Each point is reached from the start by the listed moves, each made once or not at all, plus a little noise. Say if it took an odd or an even number of moves. Then give how often each move was made.

Moves:
(1): [ 39.8 -13.1  -7.8 -23.7   8.0   8.0]
(2): [ -2.8  24.3  13.7 -10.0  -6.1  -9.2]
(3): [ 9.5 -1.9 35.3  2.4 11.9 -6.1]
Start: [ 7.6 -2.3 -5.6 -0.2 -1.0  3.0]
Points:
[ 53.7   7.4  35.8 -31.8  13.0  -4.3] -> odd (1, 1, 1)
[ 44.6   9.0   0.4 -33.0   0.9   2.4] -> even (1, 1, 0)
[ 14.0  21.0  43.7  -7.6   4.8 -12.2] -> even (0, 1, 1)

Moves:
(1): [  0.6 -15.8  -5.2 -14.2  16.3  20.3  -8.0]
(2): [  9.8  19.5   5.0  14.4  17.9   7.6 -13.7]
(3): [-24.2   3.8  35.7  11.7 -16.9  17.6   0.8]
(4): [  3.3 -10.4  -9.5  30.4  -0.6   2.0   1.6]
(5): [-13.5   0.7  -4.1   1.7  18.1  -5.3   9.6]
(6): [-17.1  -3.8  -4.4   2.8  -4.5 -13.5 -30.9]
Start: [-9.8  8.2  4.7  6.6  5.4  4.0 -2.9]
Points:
[-10.1   0.8  -7.8  40.7  57.4  27.7 -13.3] -> even (1, 1, 0, 1, 1, 0)
[-52.4  18.2  26.9  66.2  19.0  12.7 -35.1] -> odd (0, 1, 1, 1, 1, 1)
[ -0.8  11.9   3.9   8.1  40.8  30.2 -23.5] -> even (1, 1, 0, 0, 0, 0)
[ -0.8  28.3   9.8  21.1  21.8  11.7 -16.4] -> odd (0, 1, 0, 0, 0, 0)

Moves:
(1): [23.0  5.2  5.9  5.2 -4.3 10.7  7.6 -1.0  6.3  0.1 19.2 10.0]
(2): [-12.4  12.9  -1.6  -7.2  18.6  13.0   4.0  -0.9  21.5  -8.7  -9.8  -7.4]
(3): [  0.0 -11.6  15.3  -7.2   4.8  21.5  -7.1  -1.3  -8.3  12.9  13.6 -17.6]
(4): [ -3.5  -4.9  10.3  15.4  13.9 -21.0  17.9  14.9   4.4  -8.5   9.5 -17.1]
(5): [ -5.4 -32.3  -9.8 -11.5  10.1   0.4  -0.3 -16.8  -7.7 -12.7  15.9  -0.7]
(6): [ -5.1 -12.9   3.3  16.9  -1.8  26.1  22.2  -8.8  -3.5  25.6 -18.8   9.3]
(7): [  7.1  -9.8  -2.9 -17.5  22.2  -6.5   6.0  -2.0 -10.9   7.1  -7.3   6.2]
(8): [  6.1 -23.8 -19.4   0.6   0.6  15.1   0.5  21.3   6.6  13.1   1.0 -17.4]
(9): [ 13.0  -9.3  18.7  -6.6 -10.6 -13.7  -0.6 -21.7  13.4  14.1  -6.4 -12.0]
(10): [ -6.4   1.9  -3.0   3.5  21.0 -10.2 -25.7   5.5   7.6  24.2   3.1   6.4]
(11): [-19.1   8.7   4.0 -19.1 -13.1   1.6  14.9  -8.8   4.6   5.1  24.3  15.2]
Start: [ 14.0  -8.5  -3.2   5.1   4.3   4.9 -10.5  -2.0 -14.1   6.4 -13.8 -15.1]
Points:
[ 10.5 -51.2  23.6 -19.7  39.6  15.2  60.7 -46.8  14.2  28.3  12.9 -11.8] -> even (1, 1, 0, 1, 1, 1, 1, 0, 1, 0, 1)
[ -8.3 -23.0   6.5  -8.8  34.9 -11.1   0.2   7.8  44.0  46.3   8.8 -46.7] -> even (0, 1, 0, 1, 0, 0, 0, 1, 1, 1, 1)
[ 29.5 -60.8   3.7 -30.1  25.8 -15.0  -5.3 -42.8 -19.0  15.5 -11.7 -21.5] -> odd (0, 0, 0, 0, 1, 0, 1, 0, 1, 0, 0)
[ -7.2 -44.7  10.2  -5.4  52.2  19.8   4.6  -6.0  -3.6 -11.2  15.6 -57.8] -> even (0, 1, 1, 1, 1, 0, 0, 0, 0, 0, 0)
[ -6.7 -51.6   5.7 -19.9  94.9   1.4 -15.7  -2.1  -8.7  21.3  10.9 -44.5] -> even (0, 1, 1, 1, 1, 0, 1, 0, 0, 1, 0)

Moves:
(1): [ 11.6   3.5   1.7 -17.3   9.5  -8.8  -7.2  -8.5  -6.9 -19.0  -8.5 -15.3
  -3.0   9.2]
(2): [ -7.4   3.6   1.2   1.4 -19.0   6.1  10.5   4.2  -2.1   2.0  -3.6  12.2
  -0.9  10.7]
(3): [ -8.8  -5.8  11.5  10.1  -0.5 -13.6  16.9   0.3  12.1 -13.1 -27.5 -10.4
  19.7  14.3]
(4): [  2.3 -12.8  -8.7  22.9 -24.6   6.0   3.2 -18.9  -7.9  16.0  13.5   5.6
   0.7   9.2]
(5): [ 12.5  16.9 -15.7  22.5  11.6  -1.4  20.5   7.4 -16.9   8.8   7.7  12.3
 -11.8  -1.3]
(6): [ 14.0  -4.7  -2.3  -4.4  -8.8  10.8  14.2  -6.1 -12.4  12.0 -10.8  -9.4
   2.4   1.8]
(7): [ 10.8  -7.4  -5.2  -1.5  -1.2  -5.6  10.0  -3.4  -7.1 -11.8  13.4  -1.7
 -14.4 -36.1]
(8): [ 13.1   5.0   5.9  -8.0  -7.2  -7.6  -6.9   7.0  12.9  12.0   1.8   0.9
 -11.1  -4.8]
(9): [ 18.2  -5.4  -7.5   2.4   2.8   2.3   7.4 -12.1  15.5   2.3  -5.6  -5.1
   1.2  -7.4]
(10): [  0.5  22.7  10.1   1.8 -11.9   0.4   7.6  -8.7  -4.6   2.5  -6.1  -3.4
   2.0   3.0]
(11): [-1.2 -4.4  8.2  4.6  4.7  4.0 -4.7  5.2  7.6 -5.4 13.9  4.5 -0.6  6.8]
(12): [ 16.8  20.3  10.0  -4.9  -6.6  -5.9  -3.5   4.4 -13.7   6.4   2.7   7.5
  31.3   4.4]
(13): [  3.7   1.4  -3.2  -1.7  -2.3  -0.2  -1.1   3.9   7.9  -7.7  -6.2 -19.3
  10.0  -1.4]
(14): [ -6.3 -19.1  -6.8 -21.9  -3.7 -12.8  26.1 -15.3  14.1  12.1  14.4  -0.3
   3.4  15.0]
Start: [  0.6  -1.5 -10.2  16.4   7.1 -11.1   1.6  12.1   2.7  -0.3  -4.3  -2.4
  -0.2   0.6]
Points:
[ 18.1  -1.5 -39.1  61.9 -25.5  -5.1  44.0   2.1 -30.2  14.5  26.6  24.2
 -27.5 -18.3] -> even (0, 1, 0, 1, 1, 0, 1, 0, 0, 0, 0, 0, 0, 0)
[ 65.6  45.0 -16.0  54.7 -29.3 -17.8  29.2  -6.6 -12.6  49.4   9.7  13.8
   9.6   4.2] -> even (0, 0, 0, 1, 1, 0, 0, 1, 1, 1, 0, 1, 0, 0)
[ 12.2  -6.4  -1.3 -13.7  -2.5 -51.0  54.9 -21.0  18.6 -38.1 -23.1 -53.7
  18.3   3.8] -> even (1, 0, 1, 0, 0, 0, 1, 0, 0, 1, 0, 0, 1, 1)
[  8.9  31.2   5.5  28.8 -18.9 -37.0  73.8  12.9   6.7   2.8  -9.0   0.4
  52.1  53.5] -> even (0, 1, 1, 0, 1, 0, 0, 0, 0, 1, 1, 1, 1, 1)
[ 68.4  22.6  -7.7  26.9 -43.5 -23.0  17.8 -15.3   6.2  19.2   8.3 -18.3
  17.0 -31.9] -> odd (0, 0, 0, 1, 0, 0, 1, 1, 1, 1, 0, 1, 1, 0)
[ 36.4  14.6 -12.3  64.1   0.3 -22.0  43.9 -22.4   3.2 -10.0 -15.8 -13.5
   9.8  33.6] -> odd (1, 0, 1, 1, 1, 0, 0, 0, 1, 1, 1, 0, 0, 0)
[ 17.7 -21.4   2.1  27.3 -32.7 -32.4  51.0 -30.8  52.6  26.8  -0.9 -10.1
  14.0  36.3] -> odd (0, 0, 1, 1, 0, 0, 0, 1, 1, 1, 1, 0, 0, 1)
[ 42.7  36.6  12.3   6.7  -2.6 -38.6  21.7  -7.3  13.9 -29.4 -54.1 -48.2
  60.2  24.0] -> even (1, 0, 1, 0, 0, 0, 0, 0, 1, 1, 0, 1, 1, 0)

Moves:
(1): [ 12.8  -2.2   7.7  -7.7   2.3  -0.2   2.9  -4.8  -0.3  -0.3   3.1  -1.4
  14.8   6.9 -15.0  23.6  -3.0  -9.7 -18.6  -1.9   9.6   4.6   7.7]
(2): [ 11.3   2.9   6.6 -17.0  15.2   1.1  -5.3  27.1  -1.3 -28.0  22.5   4.3
  -0.3   2.2  24.7  -7.9   2.7  -3.4 -16.4  -8.2  -6.3  12.4   6.9]
(3): [ -5.1  15.6   2.1  21.8 -21.1   2.0  16.1 -26.8  -5.2 -10.9 -13.3 -25.3
  -8.2   4.8  14.4   2.9   5.1 -19.7  14.8  -2.4  -5.6  16.5   3.4]
(4): [ 20.1   7.1  -2.9   7.2   8.3  -6.5  -7.8  -3.1  12.8  -2.3   1.8   2.6
   3.7  11.5 -11.4 -12.7  -1.4 -16.1   6.8 -17.5  -2.6 -11.1   4.1]
(5): [ -1.1 -12.0   5.8   1.9   9.6  -2.4  12.3   7.5 -10.0  -1.5   7.1  -8.4
  -1.1  -5.9  -7.6   7.6   3.6  -4.5   0.1   7.4  -1.2 -12.1   1.4]
(6): [  1.4  -2.8  -8.4   3.9  17.7   2.0   8.6 -22.7  10.9   4.1  15.1  23.0
   2.3  -0.2  -3.3  12.7 -13.9  -1.1  15.3   2.4  18.9   4.6 -27.3]
(7): [  0.5   1.9  13.8  -1.1  -1.1   6.0  16.3   5.3  14.5  -9.9  12.4 -15.4
   1.9  -9.4 -12.2   0.5 -22.4 -11.3   0.7   5.4   0.9   4.4   9.3]
(8): [  5.5   3.2   2.1  18.8   1.3  -3.9  -3.4   7.0  13.8  -9.7 -15.2  15.3
 -15.7   0.6   2.5   6.2   1.6  -6.1   2.1  -9.6  -6.1   7.7 -14.2]
(9): [ -2.3   3.5   8.8   5.0  13.2   6.4   7.7  -9.3  15.9  -7.0  -8.9  -0.7
  17.0   6.8  -7.8   5.8   7.7  -6.5   5.9  -4.2 -15.5 -15.5  -2.4]
(10): [ -2.3   0.5   9.7  14.8  -6.4   9.4  -3.7  16.5  -2.3   7.4   6.5  -9.0
  -3.4   3.2   0.6  -2.7 -16.2  -3.0  -7.3  10.9  -4.4   1.4  -0.1]
(11): [ -9.8   4.7   1.9   7.5   1.9 -11.7  -7.3  -9.3  -7.6  -3.4   2.9   0.6
 -12.8   8.6  -1.1  -0.7  -0.6  -0.5   2.8  12.7  -4.7   4.6  20.0]
(12): [-3.8 24.9  3.6 12.2 -5.7 -6.3 17.6  0.0 -1.2  2.6 -0.4  0.6 -7.0  1.5
 -8.6 -6.3  5.2 11.5 -1.5  3.8  1.8 10.0 -7.7]
(13): [ -7.6  -8.9  15.7   1.8  -4.4  11.6   4.5  -0.5   1.4  -1.8   7.0  12.8
   8.8  -5.0 -11.7 -17.1   1.4  -0.5   0.2  -4.9   2.8   5.7  -1.4]
(14): [ 14.8  -2.3  -0.4  -8.9   6.6  -6.6   5.9  -3.5  -2.1  18.8   2.0 -11.7
  -6.4  13.2  12.4  -4.3   7.3  14.5 -15.4  -9.5  -1.7 -23.1   1.3]
(15): [-10.5 -16.2   2.0   2.8 -11.3 -14.1   4.9   6.8  17.6  18.1   3.2  22.4
  26.7   1.9   7.6  -4.0  -7.7  -0.1  19.2   2.3   8.1   1.5   6.9]
(16): [-21.0   9.2  -6.0  -8.9  -3.9  15.8  -0.2 -16.7  -0.6  11.9  30.0   5.2
   8.2   1.6  -2.4  18.7  18.9 -17.2   8.7  -2.8 -16.1 -40.3  -1.6]
(17): [ 11.5  -6.6  -0.3   7.9  -4.5   5.0  -4.6   9.3   6.3  19.4   4.5  -1.7
 -15.4  -1.2  10.6  -0.8  11.0  10.6  17.0   0.8   5.6  10.9   1.0]
(18): [ 15.9   3.9 -10.1   5.9  -5.4   6.3   6.3  -0.9   3.4  -5.2   8.0   7.3
  -0.3   2.3   3.2 -13.9  -4.2  15.9 -11.0  10.7   6.8  -9.3   9.4]
(19): [  5.4   5.5   8.2 -16.3 -14.7  -3.7  20.0   6.7  -2.6  -2.9   2.0   4.7
  -2.2  11.1  -9.9   6.1 -11.2  -1.4  15.9  13.0  -5.0  10.1 -12.7]
(20): [  4.6  -5.6   5.0  -1.9   8.2  -4.9 -10.1  -8.7   9.5 -11.2  11.7 -13.4
  -2.1   0.3   2.3   5.1  13.6 -13.2   0.5   7.2  13.9   1.6 -25.0]
Start: [-10.4  10.7   3.2  -5.8  10.7  -6.4 -19.9  13.3  14.2   9.3   9.3   7.1
 -35.9  12.0 -14.0 -24.9   7.6  -2.5   0.3 -10.4  -1.8   8.4   8.6]
Points:
[ -6.3  34.5  35.2  -8.8  26.1   7.0  25.8  29.2  41.8 -48.4  71.1  21.9
 -43.8  32.7 -25.6  -2.3   2.0 -37.3   8.9  13.3 -47.1 -32.3  25.7] -> odd (0, 1, 0, 0, 1, 0, 1, 1, 1, 0, 1, 0, 0, 0, 0, 1, 0, 1, 1, 0)
[ -8.9  41.1  23.4  53.9   5.7 -17.6  39.7 -38.3  55.1  28.5  94.9 -13.2
 -32.3  43.8 -15.1 -22.7  -6.4 -45.6  31.2  20.8  11.9 -40.9   2.6] -> odd (0, 0, 1, 1, 1, 1, 1, 0, 0, 1, 1, 1, 0, 1, 1, 1, 0, 1, 0, 1)
[-23.1  18.4  68.3  57.7   7.7   9.4  26.1  -2.5  31.8 -26.4   9.6 -24.1
 -32.1  26.4 -52.7  -1.6 -14.2 -63.8   2.8   3.6 -27.3  26.3  35.1] -> odd (1, 0, 1, 0, 1, 0, 1, 1, 1, 1, 1, 0, 1, 0, 0, 0, 0, 0, 0, 0)
[ 23.5  21.2  39.8  -7.6  14.6  15.0   9.2 -15.9  64.2  15.8  85.6  -4.8
 -35.0  50.9 -41.7 -38.5  32.1 -25.5  31.8   2.1 -15.5 -59.1  10.7] -> odd (0, 0, 0, 1, 0, 0, 1, 0, 1, 0, 1, 0, 1, 1, 0, 1, 1, 1, 1, 1)

Moves:
(1): [  4.5  12.8   1.2  11.0  -1.9  -0.4  -0.6 -15.0  14.9   8.1  -0.9  -0.7
  -1.6   4.4   6.3  -3.4 -16.7   1.5   2.9  -4.0  -9.8  -2.5  -4.7 -12.9
  12.5   1.3]
(2): [ 27.7  -3.0 -13.3 -10.0  17.2 -10.5   0.9   7.1  -7.7 -19.2  -0.2   3.2
   9.2  -5.7   0.7  -1.3  17.2  -1.0  -1.6   3.1   0.5  -4.7  -2.3   2.3
  10.0 -18.7]
(3): [ -2.7   5.0   1.5  -4.1  -9.2  -3.3   0.7   6.7  -5.0   3.1   7.0  -5.0
 -20.2   8.6   5.7  -9.1  -1.8 -12.7   0.8   4.2  -2.7   3.4  -5.8  -7.5
 -11.0   4.6]
(4): [  5.8   8.2   1.1  -6.4  -6.6  -4.7  -5.9  -5.2   2.8   3.4 -28.4  -2.8
  -1.4   0.6  12.8   6.2  -0.4   8.1  -9.3   4.9   2.6 -10.1 -10.1  -6.9
   6.4  -1.3]
(5): [ -2.6  18.6  18.5  -1.5  15.6  -9.0  11.1  -4.4 -11.3   0.7  -1.0   0.6
  -8.2  11.8  -3.1   5.8  16.5 -13.2  -4.1   8.0 -18.3  -0.6  11.6   1.5
  -4.3  -3.4]
(6): [  0.7 -11.4   5.2  -3.7  12.6  13.3   1.9  14.7 -14.0 -27.0  -3.4  -0.2
  11.9  13.3 -10.3   8.2   7.5  21.6  -3.1   5.4  -7.6  22.7  -0.8  13.7
  -1.5  11.5]
(7): [ 14.6   1.0  11.4  12.4  -8.4   0.4  -0.1   6.7 -13.0   9.2   7.5  13.5
  -2.6  13.3  -8.9   9.9 -22.0   3.5  -7.6   4.7   7.5  12.8   3.5   0.6
  -7.3  -0.4]
(8): [  5.5  -8.2   0.4   3.6   6.8  -5.2  13.2   9.6   3.6  -4.4   3.5  -4.2
  -3.8  10.7  -5.1   8.4 -20.3  11.2   2.5   2.9  -9.5   3.6  -4.3  13.3
 -10.8   6.8]
(9): [  3.0 -14.8   5.2  -3.4  -0.1   1.5 -11.3 -16.7 -10.7  -5.9   3.0   5.6
 -11.2   9.7  -5.9  -2.6  -8.5  -9.9   7.9  17.5  -0.3   2.0   3.7   9.9
  17.4 -11.2]
(10): [ 13.0 -12.5 -15.3 -21.3  26.6  -1.7  -7.0   3.4  15.3  -7.0  -1.4   7.4
 -12.4 -11.3  25.1  -7.7  -4.5 -19.2  -9.5  -9.7  -8.0  -2.8  -0.8  -9.4
  17.2  -3.8]
(11): [  9.5   4.9  11.8   7.9   4.9  10.7  -8.2  12.0   3.2   7.5   1.9  -3.6
   1.6   3.3  -0.9   2.4   0.4  13.4   6.2 -10.0   0.8  -4.6  -1.6  13.0
 -12.5 -12.0]
(12): [ 15.6  -5.6  -5.4   7.5   6.8  -3.0   6.8   3.4  13.8  -0.2   0.3  -0.8
   4.6  11.2   3.1  -4.2   1.0  -3.5  -1.3   0.9   1.5   7.9  -0.7   7.4
  -6.7 -12.6]
(13): [  3.4 -20.9   6.0  -3.3  15.6  -3.9 -14.0   1.4   0.5  15.9   2.5   0.2
  -7.0   5.4 -10.9  -2.9 -13.6  -5.8   7.9  17.9  12.6   5.9  -6.5  -7.0
   4.7   2.1]
(14): [ -7.6   2.1  10.9  13.2   0.2  -2.1  -2.3   3.6   2.3 -11.5 -13.0   6.6
   5.6  -6.6   2.9   8.6  10.4  -3.0   9.4  -6.7  -2.7  -8.9   6.2   8.8
   6.6   3.2]
(15): [ -1.8  -4.3  -7.0  -2.4  -1.4  -7.1  -4.5 -10.0 -16.4   7.4  -0.9  -1.9
 -13.6   4.0  -3.8   0.8  -4.2 -15.0  -7.1  -8.0  -1.0   0.1   7.1  -8.2
  -6.8   3.0]
(16): [ 14.3   7.0   1.9   3.8   1.3   0.1  -8.8  -3.3   3.6   9.7  -0.1  -8.7
 -12.3  -6.2  11.0 -10.0   0.4  -4.7   0.4   0.7   3.3   2.0  -3.7   4.5
   3.2   8.5]
(17): [  1.9  -4.4  -6.4   5.7   4.6   3.6   1.0   0.3  -6.9   0.1   3.9  -2.6
 -10.5  -3.4   0.4  10.2   4.8   6.5  -3.3  -1.1  21.0   9.2  -8.0   6.3
 -11.3   1.0]
(18): [  8.7  -7.4   0.7   2.6  -6.0   1.3  -4.3  -1.7   8.5  -4.4   0.7  -2.6
   6.9   3.8   5.5   0.6  -1.8  18.5  -3.1   4.7   0.5 -16.9  -4.4  -2.9
   6.0   0.3]
(19): [  9.7  -6.0   5.1   9.9  -5.8   9.6  -9.3  -0.5  -4.1 -13.0   7.0  -4.6
   9.9 -18.7  -6.5   0.3  -1.3  -8.5  -3.1  -1.3  -1.1  17.6 -24.8   9.7
  13.3   3.7]
(20): [  3.7  -5.5 -10.0  -4.8   5.5 -10.7 -11.2   3.4  -5.6  -8.1   2.4   7.1
  -0.8   3.8   2.0   4.8   7.0   0.3  -2.7   2.5  -2.2  -5.7  -3.4  -1.0
  -5.4  -0.6]
(21): [ -8.4   5.9   1.5 -10.8  -8.5  -2.3   2.5   5.3 -10.5  -4.8  12.1   0.6
   4.9  10.3  13.5   7.0  16.9  -7.9   2.7  -1.6  -6.4  -0.2  10.8   2.7
  14.3 -16.8]
(22): [ 12.7  -4.1  -8.2   4.0  -0.4 -11.1  -0.8  -2.4   3.4  -9.2   8.9  -9.9
  -4.7  -8.8 -10.9  -4.1 -15.0   7.4 -16.9  -1.6  -0.7   6.1   2.1   4.2
  -4.7  -1.4]
(23): [ -4.1  -1.4   6.1   3.0  -1.1  -0.1   1.2   4.2 -12.0   1.5   0.3  -2.1
   1.6   5.4   7.1   1.0   1.5   5.7  -0.6  10.5 -10.3   8.8   2.8  -1.0
  -6.0   1.7]
(24): [ -0.3   8.2   8.2   8.8 -16.9  24.5  -6.4  -2.7  13.8  -1.7   5.4  -8.4
  19.0   2.3  20.0  -8.8 -19.9  -3.2   0.6 -15.5   9.7 -19.1  -7.2   7.4
  -9.0  -1.3]
Start: [-12.1  23.1 -11.7   4.0   2.3  -9.2  10.9 -11.5  -8.1  26.5   1.0  -3.5
  11.8  -8.4  14.9  -5.3  15.1   1.1  15.5   5.1  -2.6   1.3  12.5   2.9
  -6.9 -14.2]
Points:
[ 33.6  26.6  -5.4   9.1  17.5  14.6 -18.8   1.7  17.9  27.1  14.2 -28.8
   5.6 -23.2  66.0 -33.6 -21.1   1.5  -3.2 -20.4  -6.7  -6.9   3.9  23.8
 -16.6 -24.8] -> even (0, 0, 0, 0, 0, 0, 0, 0, 0, 1, 1, 0, 0, 0, 0, 1, 0, 0, 0, 0, 0, 1, 1, 1)
[ 25.3   0.6  21.3  11.2  12.5 -38.1 -45.0 -17.8 -55.4   8.6   8.0 -13.7
 -34.3  17.3  15.3  21.8  26.4 -19.5  -0.9  32.5   1.3  -1.6  -7.7  22.8
   5.3 -44.9] -> even (0, 0, 1, 1, 1, 0, 0, 0, 1, 0, 1, 0, 1, 1, 1, 0, 1, 1, 1, 1, 1, 1, 0, 0)
[ 30.3  15.5  -8.8   3.5  40.0 -50.0  -2.6 -15.4 -70.1  -2.6   5.9   3.5
 -18.1  26.2  42.8  12.1  76.9 -42.3  14.4  32.0 -17.4  15.7  35.2  35.5
   2.7 -60.6] -> odd (0, 1, 0, 0, 1, 0, 0, 0, 1, 0, 0, 1, 0, 1, 1, 1, 1, 0, 0, 1, 1, 0, 1, 0)
[ 82.5 -18.2   3.1  -1.3  34.0 -23.3 -48.9   8.2 -14.3  18.5  13.0  -3.8
 -31.8  57.7  61.3  -9.5 -33.9  17.2  -7.9  52.3 -25.1  29.7  -6.1   9.4
  20.4 -45.5] -> even (1, 0, 1, 1, 0, 1, 1, 0, 1, 1, 1, 1, 1, 0, 0, 1, 0, 1, 0, 1, 1, 1, 1, 0)
[ 91.6 -13.1  -6.1  23.2  35.1 -15.5 -19.0  17.8  -2.3  -4.8  10.6 -16.3
  10.8 -10.1  68.4   8.6 -30.3 -12.6 -13.4  15.5  19.2  29.1 -30.9  44.8
  13.7 -41.1] -> odd (0, 1, 0, 1, 0, 0, 1, 1, 0, 1, 0, 1, 1, 1, 0, 1, 1, 0, 1, 0, 1, 1, 1, 1)
[ 22.8  25.2  22.1  19.7  -3.1  15.0 -30.7 -14.7 -10.4  14.2  24.0 -20.0
 -23.1   5.1  86.0 -17.6 -30.8 -48.7  25.7 -15.9 -40.9   2.7  -8.5  32.0
  21.4 -25.0] -> odd (1, 0, 1, 0, 0, 0, 0, 1, 1, 1, 1, 0, 0, 1, 1, 1, 0, 0, 1, 0, 1, 0, 1, 1)
[ 94.9   0.0 -13.8  50.4  25.7 -19.8 -28.1   5.5 -27.6 -33.4 -13.2  -5.3
  26.1   6.7  12.0  35.5   1.2  50.0 -25.5  -2.5   6.0  23.0 -27.8  35.5
  -9.0 -35.5] -> even (1, 1, 0, 1, 0, 1, 1, 0, 0, 0, 1, 1, 0, 1, 1, 0, 1, 1, 1, 1, 0, 1, 0, 0)
[ 56.0  12.4  14.4  23.5  57.6 -27.9  -2.8  -5.3 -53.0 -20.7  -4.6 -14.9
  -3.9  24.9   5.8   0.4  40.5  -0.8   3.8  23.0 -37.4  30.1  36.3  58.0
 -10.5 -45.5] -> odd (0, 1, 0, 0, 1, 1, 0, 0, 1, 0, 1, 1, 0, 1, 1, 1, 0, 0, 0, 0, 0, 1, 1, 0)
[ 14.6  -1.9  -8.0  43.2  -0.2  13.3 -35.4 -35.3 -28.6 -34.0  11.1 -13.1
  15.5  -8.6   9.2   6.8 -20.2  -0.3   1.9  -9.9   2.8  24.5 -18.0  41.1
   4.4  -6.9] -> even (1, 0, 0, 0, 0, 1, 0, 0, 1, 0, 0, 0, 0, 1, 1, 0, 1, 0, 1, 1, 0, 1, 0, 1)
[ -9.4  29.0  32.9  25.3  20.2   2.5   7.5  26.3 -48.4  -3.0   1.4 -16.0
   4.1  47.2  28.3  17.9  12.7   6.6  16.0  -1.4 -48.3   0.9  16.2  41.8
 -67.4   0.1] -> even (0, 0, 1, 0, 1, 1, 0, 1, 0, 0, 1, 0, 0, 1, 1, 0, 0, 0, 0, 1, 0, 0, 1, 1)
[ 28.1   8.5  -4.5  -5.8  29.0 -19.8 -25.9  10.3 -12.4  12.0  14.8   2.3
 -27.7  20.3  77.8 -15.3  40.5 -40.5  29.0   8.4 -29.3   0.5  20.0  30.3
   9.0 -52.5] -> even (0, 0, 1, 0, 0, 0, 0, 0, 1, 1, 1, 1, 0, 1, 0, 1, 0, 0, 0, 1, 1, 0, 1, 0)
[ 11.5  -6.5  10.4  -4.4  23.8   3.9 -19.7  16.2 -63.3  -2.8  18.0  15.2
 -34.6  34.0  31.0  20.1  14.9 -22.9  13.3   2.3  -0.3  33.5  30.3  37.0
  -1.8 -33.0] -> even (0, 0, 1, 0, 0, 1, 1, 0, 1, 1, 1, 0, 0, 1, 1, 0, 1, 0, 0, 0, 1, 0, 0, 0)
